Rows are points. A path goes straight from each point to the next, and from the last back to the first. The post is the endless flat space through its rows: a point in 2 columns, a line in 3, a plane in 4, and so on, so that a path can go around it. Count how often the path circles the post. Going back the other way cancels.

Post (2 x 3):
[[ 0.06  0.26 -0.47]
 [-0.14  0.09  0.38]]
Path (16 x 3):
[[-0.27  0.37  0.16]
 [ 0.22  0.67  0.16]
 [ 0.23  0.22  0.09]
 [ 0.17  0.02 -0.22]
 [-0.20 -0.09 -0.23]
 [-0.23  0.16 -0.64]
 [-0.26  0.53 -0.23]
 [ 0.03  0.70  0.29]
 [ 0.16  0.26  0.19]
 [-0.07  0.51 -0.16]
 [-0.70  0.29 -0.06]
 [-0.37 -0.12 -0.01]
 [ 0.20 -0.29 -0.29]
 [ 0.23  0.08 -0.21]
 [ 0.19  0.37  0.44]
 [-0.23  0.74  0.37]]
Times around: 0

Post (5 x 6):
[[ 0.27  0.02 -0.21  0.05 -0.30 -0.45]
 [ 0.12  0.22  0.18 -0.43  0.04 -0.30]
 [ 0.23  0.13 -0.78  0.04  0.10 -0.35]
 [ 0.00  0.57  1.21 -0.10  0.41 -0.23]
 [ 0.26  0.14  0.17 -0.02 -0.02  0.21]]
Path (7 x 6):
[[ 0.36  0.39  0.12  0.08 -0.16 -0.22]
 [ 0.44  0.08  0.46  0.01 -0.34  0.03]
 [ 0.52 -0.20 -0.08 -0.05 -0.03  0.26]
 [ 0.04 -0.07  0.13  0.06  0.24 -0.46]
 [ 0.02 -0.07 -0.04  0.00  0.27 -0.26]
 [ 0.25  0.05  0.69 -0.27  0.24 -0.59]
 [ 0.43  0.46  0.05 -0.49  0.32 -0.42]]
Times around: 0

Post (7 x 8):
[[-0.33 -0.41 -0.65  0.24 -0.31 -0.09  0.28 -0.41]
 [ 0.04 -0.12  0.02  0.10  0.10  0.18 -0.22  0.48]
 [-0.30 -0.05  0.48 -0.02 -0.89 -0.53 -0.58  0.35]
 [-0.18 -0.35 -0.34 -0.08  0.33 -0.12  0.25 -0.52]
 [-0.19 -0.48 -0.25 -0.33  0.05  0.04  0.49 -0.19]
 [-0.21 -0.36 -0.04  0.12 -0.25  0.59  0.04 -0.40]
 [ 0.00 -0.09 -0.29 -0.29 -0.15  0.08 -0.57  0.28]]
Path (11 x 8):
[[-0.80 -0.25 -0.37  0.42 -0.67 -0.27 -0.35  0.18]
 [-0.45 -0.13 -0.19 -0.15 -0.18 -0.36 -0.01 -0.28]
 [ 0.19  0.06 -0.19 -0.65 -0.16 -0.60  0.38  0.51]
 [ 0.28 -0.22  0.14  0.21 -0.07 -0.34  0.07  0.01]
 [-0.14 -0.79  0.13 -0.14 -0.06  0.14 -0.07 -0.04]
 [-0.49 -0.18  0.12 -0.38 -0.09  0.46 -0.63  0.23]
 [-0.62 -0.52 -0.23  0.07 -0.04 -0.10 -0.02  0.32]
 [-0.38 -0.35 -0.17 -0.02 -0.42  0.30  0.26 -0.24]
 [ 0.10  0.30 -0.11 -0.09  0.14  0.03 -0.05 -0.41]
 [-0.01 -0.27 -0.10  0.23 -0.28 -0.42 -0.23 -0.20]
 [-0.27 -0.59 -0.41  0.03 -0.21  0.12 -0.09 -0.38]]
Times around: 2

Post (10 x 11):
[[-0.08  0.01 -0.77 -0.22 -0.10 -0.01 -0.34  0.19 -0.41 -0.07  0.03]
 [ 0.19 -0.14  0.56 -0.13 -0.44  0.38  0.21  0.18 -0.06  0.25 -0.23]
 [-0.05 -0.18 -0.05 -0.07 -0.62  0.16 -0.39 -0.19  0.35 -0.26 -0.04]
 [-0.38 -0.08 -0.19  0.12  0.54 -0.99 -0.02 -0.02  0.02 -0.28  0.09]
 [-0.26  0.48 -0.66 -0.20  0.13 -0.55 -0.71 -0.43 -0.36  0.21  0.12]
 [ 0.24 -0.21  0.15 -0.28 -0.01  0.38 -0.17  0.12  0.47  0.17  0.07]
 [-0.05 -0.09 -0.30 -0.05 -0.12  0.00  0.33 -0.41  0.19  0.14 -0.06]
 [-0.21 -0.23  0.65  1.14  0.45  0.53  0.49 -0.02 -0.22  0.27  0.26]
 [-0.11  0.23 -0.67 -0.32  0.44 -0.47 -0.54 -0.32 -0.02 -0.35 -0.50]
 [ 0.02 -0.04  0.55  0.57  0.58  0.30  0.56 -0.28 -0.50 -0.19  0.61]]
Path (14 x 11):
[[ 0.24  0.32 -0.26  0.10 -0.31 -0.01  0.06 -0.09  0.24  0.40  0.45]
 [-0.52  0.10 -0.02  0.48  0.26  0.05  0.19  0.68 -0.17 -0.04  0.04]
 [-0.56 -0.22  0.09  0.37  0.43  0.26  0.04  0.18 -0.38 -0.04 -0.02]
 [-0.15 -0.38  0.07  0.02  0.03  0.21 -0.28 -0.74  0.02  0.23 -0.33]
 [ 0.40 -0.41  0.24  0.17  0.35 -0.26 -0.34 -0.08  0.15 -0.16 -0.36]
 [ 0.05 -0.07 -0.28  0.12 -0.07  0.27  0.24  0.20 -0.13  0.05 -0.16]
 [-0.38  0.20  0.14  0.58  0.39  0.23  0.28  0.10  0.06  0.33 -0.44]
 [-0.57 -0.14 -0.45  0.42  0.29 -0.20 -0.10  0.25 -0.39  0.12 -0.24]
 [-0.09 -0.49  0.39  0.16  0.14 -0.15 -0.15 -0.11 -0.38 -0.67 -0.29]
 [ 0.52 -0.23 -0.20 -0.18  0.57 -0.21 -0.44 -0.05 -0.14 -0.15  0.18]
 [ 0.28 -0.12 -0.35  0.41  0.22 -0.08  0.70  0.09 -0.03 -0.38  0.02]
 [-0.19  0.49 -0.39  0.10  0.28 -0.09  0.45  0.05 -0.55  0.24  0.26]
 [ 0.10  0.02 -0.13  0.63  0.07 -0.01 -0.31 -0.05 -0.05 -0.54 -0.01]
 [ 0.45 -0.08  0.17  0.26 -0.15 -0.34  0.14 -0.28 -0.19  0.12 -0.19]]
Times around: 2

Post (11 x 12):
[[ 0.07 -0.14  0.24 -0.17 -0.32 -0.54  0.30  0.27 -0.23 -0.63 -0.05 -0.32]
 [-0.15 -0.14 -0.45 -0.51 -0.36  0.19 -0.35 -0.94 -0.75 -0.04 -0.13 -0.10]
 [-0.13  0.01 -0.10 -0.08 -0.24 -0.17  0.42  0.04  0.44 -0.74 -0.35  0.59]
 [-0.19 -0.21  0.03  0.33 -0.12 -0.41  0.89  0.08  0.34 -0.53 -0.20 -0.37]
 [-0.22 -0.22  0.30  0.37 -0.43 -0.23 -0.62 -0.88  0.15  0.06 -0.20 -0.04]
 [-0.22 -0.08 -0.40  0.19  0.10 -0.40 -0.23  0.10  0.34 -0.58  0.01  0.35]
 [-0.36 -0.27  0.90  0.09 -0.34  0.72 -0.28  0.11  0.52  0.02 -0.01 -0.56]
 [-0.17 -0.27  0.46 -0.65 -0.33  0.16 -0.10  0.24  0.34  0.49  0.31 -0.04]
 [-0.06 -0.26  0.59 -0.35  0.08 -0.09  0.21 -0.24 -0.78 -0.11  0.55 -0.11]
 [-0.20 -0.29  0.40 -0.53  0.32  0.28 -0.58 -0.53 -0.09  0.19 -0.75 -0.17]
 [ 0.07  0.00  0.41  0.56  0.04  0.12 -0.36 -0.10 -0.55  0.09 -0.45 -0.17]]
Path (12 x 12):
[[-0.18  0.16  0.25 -0.18  0.49  0.16  0.20  0.30  0.11 -0.51 -0.32 -0.21]
 [ 0.25  0.01  0.11 -0.18  0.24  0.20 -0.16 -0.12  0.17  0.22 -0.80 -0.25]
 [ 0.13 -0.37  0.05 -0.15 -0.08 -0.25 -0.20  0.06 -0.47 -0.08  0.29 -0.30]
 [-0.34 -0.44  0.13 -0.38 -0.27  0.12  0.27 -0.28 -0.21 -0.01 -0.35 -0.21]
 [-0.42 -0.08 -0.01 -0.11 -0.12  0.03 -0.13  0.39  0.19 -0.58  0.15  0.07]
 [-0.10  0.36  0.60 -0.22 -0.20  0.07  0.00  0.12  0.14 -0.56  0.01  0.06]
 [-0.11 -0.18  0.39 -0.19  0.23  0.04 -0.28  0.12  0.20 -0.44  0.24 -0.34]
 [ 0.07 -0.50  0.25 -0.17  0.22  0.15 -0.33 -0.03  0.15  0.07  0.27  0.12]
 [-0.37 -0.44  0.07  0.49  0.13  0.11  0.06  0.01  0.21 -0.46 -0.33 -0.28]
 [-0.53 -0.22  0.10 -0.22 -0.08  0.27 -0.23 -0.06  0.11 -0.17 -0.17 -0.09]
 [-0.09 -0.26  0.38  0.34 -0.43 -0.17 -0.02 -0.18 -0.54  0.13 -0.43 -0.35]
 [-0.55  0.00  0.32 -0.27  0.12 -0.11 -0.38  0.18 -0.13  0.32 -0.17 -0.03]]
Times around: 2

Post (17 x 18):
[[-0.06  0.24 -0.40 -0.34  0.07 -0.16 -0.46  0.40  0.11 -0.06 -0.12 -0.51
   0.78 -0.05  0.16  0.08 -0.47  0.30]
 [-0.35  0.23 -0.12 -0.18  0.10  0.06 -0.50  0.10  0.21 -0.08  0.18 -0.28
   0.35  0.28 -0.25  0.61  0.01 -0.65]
 [-0.09 -0.35  0.05 -0.13 -0.45  0.15 -0.11 -0.49 -0.43  0.09 -0.50  0.00
  -0.58 -0.01  0.41 -0.68 -0.29  0.10]
 [-0.07  0.05  0.20 -0.32 -0.29  0.39  0.42 -0.20  0.00  0.06  0.36 -0.13
   0.04 -0.66  0.39  0.07  0.14  0.24]
 [-0.13  0.11  0.01  0.13 -0.02  0.49  0.18 -0.12 -0.57  0.10 -0.10 -0.12
   0.05  0.17 -0.30 -0.23 -0.20 -0.23]
 [ 0.02  0.19  0.11 -0.15 -0.45 -0.05  0.57  0.42  0.62 -0.34  0.05 -0.93
  -0.28 -0.23 -0.06  0.04 -0.39  0.26]
 [ 0.04 -0.90  0.05 -0.12  0.12  0.22  0.41 -0.43  0.05  0.23 -0.53  0.11
   0.09  0.39 -0.19 -0.18 -0.54  0.20]
 [-0.15 -0.03  0.15  0.39 -0.14  0.61 -0.20 -0.28  0.06  0.07 -1.04 -0.22
  -0.10  0.22  0.54 -0.35  0.03  0.23]
 [-0.16  0.25  0.74  0.48  0.14 -0.23 -0.08  0.25  0.00 -0.21  0.28  0.43
  -0.18  0.22  0.02 -0.11 -0.13 -0.40]
 [ 0.03  0.01  0.03  0.62  0.45  0.02  0.20  0.07 -0.01 -0.28 -0.46  0.07
  -0.05 -0.79  0.21 -0.29 -0.94 -0.16]
 [-0.21 -0.29  0.11 -0.54  0.33  0.08  0.01 -0.09  0.19 -0.76  0.03  0.01
   0.26  0.38 -0.70 -0.16 -0.34  0.39]
 [ 0.19  0.10  0.03  0.31  0.89 -0.47  0.11  0.53  0.03 -0.28 -0.26  0.01
  -0.04 -0.70  0.34  0.42  0.71 -0.10]
 [-0.27 -0.55 -0.36 -0.04  0.53  0.27 -0.17  0.37  0.22  0.18  0.01  0.29
  -0.14  0.31 -0.11 -0.04  0.14  0.37]
 [ 0.19  0.05 -0.17  0.65  0.06 -0.23 -0.17 -0.25 -0.05 -0.46 -0.11 -0.30
   0.12 -0.08 -0.26 -0.11 -0.14  0.16]
 [-0.02 -0.24 -0.02  0.22  0.34  0.06  0.43  0.03  0.08 -0.09  0.18  0.34
  -0.02 -0.21 -0.01 -0.62  0.19 -0.49]
 [ 0.03  0.13  0.16  0.21 -0.85 -0.01 -0.58 -0.04 -0.04  0.37 -0.65 -0.26
  -0.11 -0.39 -0.14 -0.06 -0.26 -0.06]
 [-0.03 -0.43 -0.63  0.02 -0.08  0.19  0.03  0.44 -0.04  0.10 -0.31  0.45
   0.13  0.48 -0.16  0.61  0.46 -0.19]]
Path (32 x 18):
[[ 0.23 -0.31  0.44 -0.19  0.20  0.00 -0.04  0.52  0.25  0.10  0.48  0.17
   0.00  0.28  0.12 -0.21 -0.20  0.62]
 [ 0.23 -0.03  0.08 -0.07 -0.20  0.02  0.12  0.45  0.06  0.01 -0.30  0.08
  -0.03  0.03 -0.28  0.27 -0.37 -0.56]
 [ 0.29  0.02 -0.02  0.00 -0.14 -0.36 -0.18  0.36  0.13 -0.21  0.22  0.18
   0.27 -0.68  0.13 -0.55  0.09 -0.65]
 [ 0.02 -0.06  0.19 -0.15  0.55  0.34 -0.48  0.34  0.51  0.11 -0.49 -0.14
  -0.04  0.50 -0.41  0.63 -0.35 -0.61]
 [ 0.35 -0.20  0.04  0.22 -0.13  0.10 -0.04  0.69  0.59 -0.03 -0.28 -0.62
  -0.06 -0.34 -0.30 -0.13 -0.02 -0.24]
 [-0.13 -0.64 -0.44  0.84  0.60 -0.22  0.04 -0.04  0.37 -0.22 -0.28 -0.06
  -0.27  0.01  0.53 -0.07 -0.24 -0.38]
 [-0.51 -0.20 -0.32 -0.03 -0.16 -0.27 -0.40 -0.12 -0.02  0.61  0.04 -0.46
   0.38  0.22  0.07 -0.32 -0.27  0.21]
 [ 0.07 -0.30 -0.36  0.20  0.02 -0.14  0.64 -0.09  0.32  0.13 -0.08 -0.27
   0.00 -0.02 -0.43 -0.17 -0.23 -0.02]
 [-0.21  0.25  0.21  0.15  0.55  0.18 -0.16  0.29  0.04 -0.41  0.11  0.36
  -0.36  0.28  0.47 -0.15  0.24 -0.07]
 [ 0.03 -0.04  0.04 -0.45  0.15  0.33 -0.38  0.65  0.09  0.02  0.18  0.03
  -0.12  0.26 -0.03  0.21  0.31 -0.22]
 [ 0.15 -0.32 -0.24 -0.27  0.11  0.42  0.16 -0.14  0.26  0.52 -0.77 -0.12
   0.09 -0.20 -0.30  0.31 -0.23 -0.43]
 [-0.18  0.08  0.35  0.01 -0.52  0.22  0.47 -0.11  0.13 -0.10 -0.03  0.19
  -0.27  0.53  0.62  0.28  0.24 -0.38]
 [ 0.26  0.21 -0.71  0.26  0.40  0.34  0.00 -0.22 -0.25 -0.22 -0.20 -0.14
  -0.11  0.15 -0.24 -0.36 -0.02 -0.42]
 [ 0.54 -0.19 -0.28 -0.19 -0.03 -0.78 -0.05 -0.12 -0.03 -0.17 -0.17 -0.21
  -0.08 -0.03  0.34 -0.49  0.16  0.10]
 [-0.21  0.22 -0.07 -0.03 -0.40  0.06 -0.31 -0.13 -0.04 -0.10 -0.08 -0.27
  -0.16 -0.09  0.08  0.14  0.00  0.38]
 [ 0.07 -0.09  0.01  0.01  0.19 -0.27  0.25 -0.37 -0.36 -0.74 -0.63 -0.23
   0.48  0.37  0.35  0.07  0.38  0.42]
 [-0.10 -0.08 -0.14  0.13  0.00 -0.13 -0.11  0.02 -0.25 -0.54 -0.24 -0.10
  -0.09  0.25  0.20 -0.07 -0.02  0.15]
 [-0.24  0.08 -0.33 -0.04  0.31 -0.18  0.53  0.38  0.03 -0.39 -0.22 -0.25
  -0.02 -0.40  0.28 -0.14  0.09  0.47]
 [ 0.10 -0.38 -0.10  0.07  0.04 -0.19  0.47  0.22  0.13  0.60 -0.29 -0.43
  -0.42  0.50  0.15 -0.25  0.08  0.24]
 [ 0.44 -0.12  0.37  0.13 -0.20  0.11  0.32 -0.18 -0.27 -0.28 -0.72  0.27
  -0.21  0.32 -0.59 -0.16 -0.05  0.03]
 [ 0.05  0.24 -0.25  0.10  0.06  0.17 -0.25 -0.13  0.21 -0.30 -0.10 -0.62
   0.00 -0.53  0.79 -0.36 -0.14 -0.01]
 [-0.10 -0.63 -0.79  0.24  0.03 -0.10 -0.56 -0.30  0.10 -0.46 -0.20 -0.09
  -0.08  0.06 -0.51 -0.39 -0.37  0.01]
 [-0.55 -0.19  0.01  0.31  0.67 -0.21  0.30  0.25 -0.29 -0.16 -0.40 -0.20
  -0.62 -0.14 -0.10  0.11  0.33 -0.48]
 [-0.20  0.38 -0.28  0.26 -0.29 -0.35  0.65  0.59  0.13  0.23 -0.04 -0.28
   0.27  0.11  0.72 -0.22 -0.61  0.31]
 [-0.21  0.19 -0.47  0.13  0.22  0.64  0.57 -0.20  0.13  0.00 -0.83 -0.31
   0.29 -0.58 -0.08 -0.39  0.43  0.02]
 [-0.14  0.07 -0.30 -0.04 -0.26  0.20  0.31 -0.44 -0.12 -0.38 -0.24 -0.62
   0.40  0.28  0.06  0.31  0.34 -0.18]
 [-0.16  0.15  0.16  0.27 -0.75  0.20 -0.58  0.38 -0.62  0.01 -1.13 -0.08
   0.08  0.10 -0.18 -0.23 -0.02 -0.13]
 [-0.14  0.10  0.11  0.15  0.15  0.29 -0.37  0.14 -0.22 -0.66 -0.10 -0.22
   0.06  0.04 -0.11 -0.49  0.07 -0.29]
 [-0.35 -0.41  0.49  0.19 -0.51  0.54  0.30 -0.02  0.04  0.24 -0.48  0.04
  -0.18  0.37 -0.19  0.39 -0.12  0.37]
 [-0.38  0.02 -0.12 -0.42  0.24 -0.04  0.52  0.66  0.40 -0.22  0.32 -0.02
  -0.19 -0.31  0.47 -0.05 -0.05  0.87]
 [-0.20 -0.09 -0.77  0.30  0.33 -0.08 -0.52 -0.05 -0.03 -0.45 -0.11 -0.13
   0.29 -0.45 -0.45 -0.58 -0.33 -0.16]
 [-0.11 -0.56  0.30  0.42  0.11  0.34 -0.36 -0.29 -0.49 -0.04 -0.71  0.51
   0.16  0.00 -0.42  0.22 -0.18  0.04]]
Times around: 1

Post (17 x 18):
[[-0.20 -0.24 -0.35 -0.22 -0.52  0.40 -0.56  0.06 -0.35  0.07  0.21 -0.59
   0.28  0.12 -0.13 -0.58 -0.11  0.03]
 [ 0.35 -0.24 -0.10  0.03 -0.16  0.27 -0.01  0.50  0.04  0.23 -0.03 -0.41
  -0.09 -0.55  0.14 -0.15  0.50 -0.42]
 [-0.05 -0.18 -0.29 -0.16  0.09  0.24  0.60  0.09 -0.67  0.21  0.05  0.08
   0.13 -0.26 -0.40 -0.12  0.34 -0.56]
 [-0.32  0.22  0.23 -0.09  0.37  0.57  0.29  0.46 -1.00 -0.18 -0.51  0.00
  -0.15 -0.38 -0.29 -0.69 -0.10  0.17]
 [-0.28 -0.15  0.76  0.31  0.24 -0.29 -0.09 -0.58  0.59  0.16  0.01 -0.47
   0.22 -0.06  0.62  0.39 -0.55  0.11]
 [-0.12  0.29  0.05  0.28  0.22 -0.42  0.44 -0.17  0.40 -0.02 -0.31  0.14
  -0.78 -0.23 -0.13 -0.58  0.30  0.24]
 [ 0.23 -0.12  0.82 -0.16 -0.41 -0.22  0.33 -0.13 -0.07 -0.01  0.57 -0.02
  -0.39 -0.04 -0.08  0.32  0.09  0.48]
 [-0.36  0.02 -0.64 -0.04  0.22  0.30  0.08  0.90 -0.27 -0.32 -0.38 -0.24
   0.41  0.09 -0.08 -0.66  0.05 -0.27]
 [ 0.02  0.11  0.40  0.37 -0.74  0.07 -0.32  0.58  0.08  0.40 -0.12  0.64
   0.73 -0.02 -0.35  0.52  0.04  0.10]
 [-0.09 -0.33  0.75  0.36  0.08  0.47  0.45 -0.40  0.00 -0.18  0.30  0.14
  -0.48 -0.43 -0.16  0.41 -0.45 -0.48]
 [-0.02  0.44  0.88 -0.44  0.08  0.10 -0.06 -0.02  0.09 -0.13 -0.17 -0.02
  -0.16 -0.20 -0.24 -0.04  0.04 -0.26]
 [ 0.01 -0.36  0.26  0.00 -0.19 -0.60 -0.36 -0.04 -0.38 -0.11  0.21 -0.65
  -0.10  0.12 -0.58  0.21  0.52  0.54]
 [-0.21  0.32 -0.41  0.40  0.25 -0.29 -0.38  0.17  0.51  0.26  0.52 -0.04
   0.55 -0.20 -0.31 -0.29 -0.09  0.25]
 [ 0.09 -0.06 -0.18  0.10 -0.11  0.40 -0.51  0.00 -0.07 -0.27  0.43 -0.01
   0.08 -0.11  0.14  0.07  0.64  0.03]
 [-0.77  0.31  0.52  0.10  0.39  0.37  0.27  0.31  0.12  0.58 -0.19  0.16
   0.03 -0.09 -0.28 -0.32  0.26 -0.05]
 [-0.09  0.08  0.02  0.17  0.03  0.05 -0.35  0.54  0.23  0.57 -0.01  0.24
   0.05  0.01  0.49  0.19 -0.29 -0.54]
 [ 0.36 -0.17  0.90  0.56 -0.47 -0.38  0.07 -0.04  0.12  0.24  0.14  0.00
  -0.33 -0.04  0.46 -0.56 -0.02 -0.09]]
Path (21 x 18):
[[-0.13  0.03  0.33  0.26 -0.33  0.07 -0.52  0.31 -0.15  0.10  0.11 -0.26
   0.21 -0.06 -0.01  0.40 -0.65 -0.14]
 [ 0.33 -0.16  0.38  0.49 -0.16  0.00  0.29  0.51 -0.14  0.27 -0.44 -0.14
   0.35 -0.26  0.10 -0.07  0.06 -0.59]
 [-0.22 -0.63 -0.23 -0.15  0.04  0.07  0.23  0.27 -0.14  0.33  0.58 -0.56
  -0.19  0.19 -0.60  0.34  0.11 -0.34]
 [-0.01 -0.41  0.06  0.16 -0.24  0.41 -0.40 -0.06  0.28 -0.13 -0.55  0.30
  -0.04 -0.01  0.27 -0.08 -0.25 -0.16]
 [ 0.07 -0.12  0.14 -0.44 -0.15 -0.06 -0.22 -0.08 -0.49 -0.09  0.07 -0.11
  -0.09  0.03  0.24 -0.17  0.41 -0.07]
 [ 0.11  0.52  0.15 -0.34  0.14  0.13  0.07  0.82  0.04 -0.03  0.16  0.11
  -0.09 -0.49  0.13 -0.13  0.28  0.22]
 [-0.35  0.04  0.16  0.10 -0.68  0.40  0.82  0.36 -0.48 -0.17  0.40  0.11
   0.53  0.07  0.36 -0.43  0.23 -0.11]
 [ 0.23  0.79 -0.07  0.25  0.55  0.52 -0.18  0.69 -0.15  0.14  0.30 -0.02
   0.43 -0.72  0.00 -0.13 -0.33 -0.29]
 [ 0.51 -0.04 -0.01  0.25 -0.12 -0.22 -0.25  0.33  0.10  0.04  0.22 -0.01
  -0.72 -0.28 -0.16  0.25 -0.01  0.11]
 [-0.17  0.21 -0.03  0.38  0.36 -0.12  0.36 -0.05  0.37 -0.07 -0.73  0.28
   0.44 -0.26 -0.24 -0.42 -0.69  0.05]
 [-0.18  0.09  0.81 -0.15  0.25 -0.32  0.30  0.24  0.06  0.40 -0.37  0.05
  -0.37 -0.32 -0.15  0.14 -0.38  0.07]
 [ 0.02 -0.37  0.28 -0.05 -0.29  0.08 -0.01  0.56 -0.51  0.09  0.78 -0.05
  -0.10 -0.19 -0.11 -0.29  0.19 -0.04]
 [-0.35 -0.07  0.55  0.13 -0.26  0.34 -0.02 -0.04  0.06 -0.05  0.04  0.18
  -0.16 -0.33  0.40  0.02  0.03 -0.14]
 [-0.49  0.00  0.16  0.38  0.24 -0.19  0.49  0.30  0.26 -0.01 -0.12  0.42
   0.12 -0.26 -0.14  0.01  0.38  0.00]
 [-0.55  0.24  0.42  0.32  0.02 -0.19  0.18 -0.12  0.12  0.35  0.40  0.00
  -0.02 -0.22  0.26  0.32 -0.18  0.14]
 [-0.36  0.70  0.42  0.45  0.42 -0.12  0.38 -0.11  0.01  0.25  0.00  0.43
  -0.44 -0.10  0.19  0.28  0.49  0.14]
 [ 0.31  0.16  0.24  0.11  0.06  0.32  0.36  0.50 -0.39 -0.32  0.09 -0.23
  -0.12 -0.10 -0.34 -0.17  0.07  0.02]
 [ 0.24 -0.29  0.25 -0.08  0.17  0.21  0.25  0.27  0.23  0.45  0.05 -0.47
  -0.03 -0.28  0.14 -0.27 -0.91 -0.18]
 [ 0.19 -0.42  0.52 -0.29  0.00 -0.01 -0.34 -0.26 -0.12  0.49 -0.06 -0.32
   0.01 -0.18  0.01  0.00  0.33 -0.71]
 [-0.54 -0.05 -0.27 -0.10  0.30  0.34  0.28  0.05 -0.14  0.19  0.05 -0.10
   0.65 -0.21  0.14 -0.32  0.37  0.01]
 [-0.58  0.14  0.43 -0.09  0.31  0.14 -0.17  0.12 -0.29  0.17  0.16 -0.07
  -0.15 -0.18  0.24 -0.26 -0.08 -0.23]]
Times around: 3
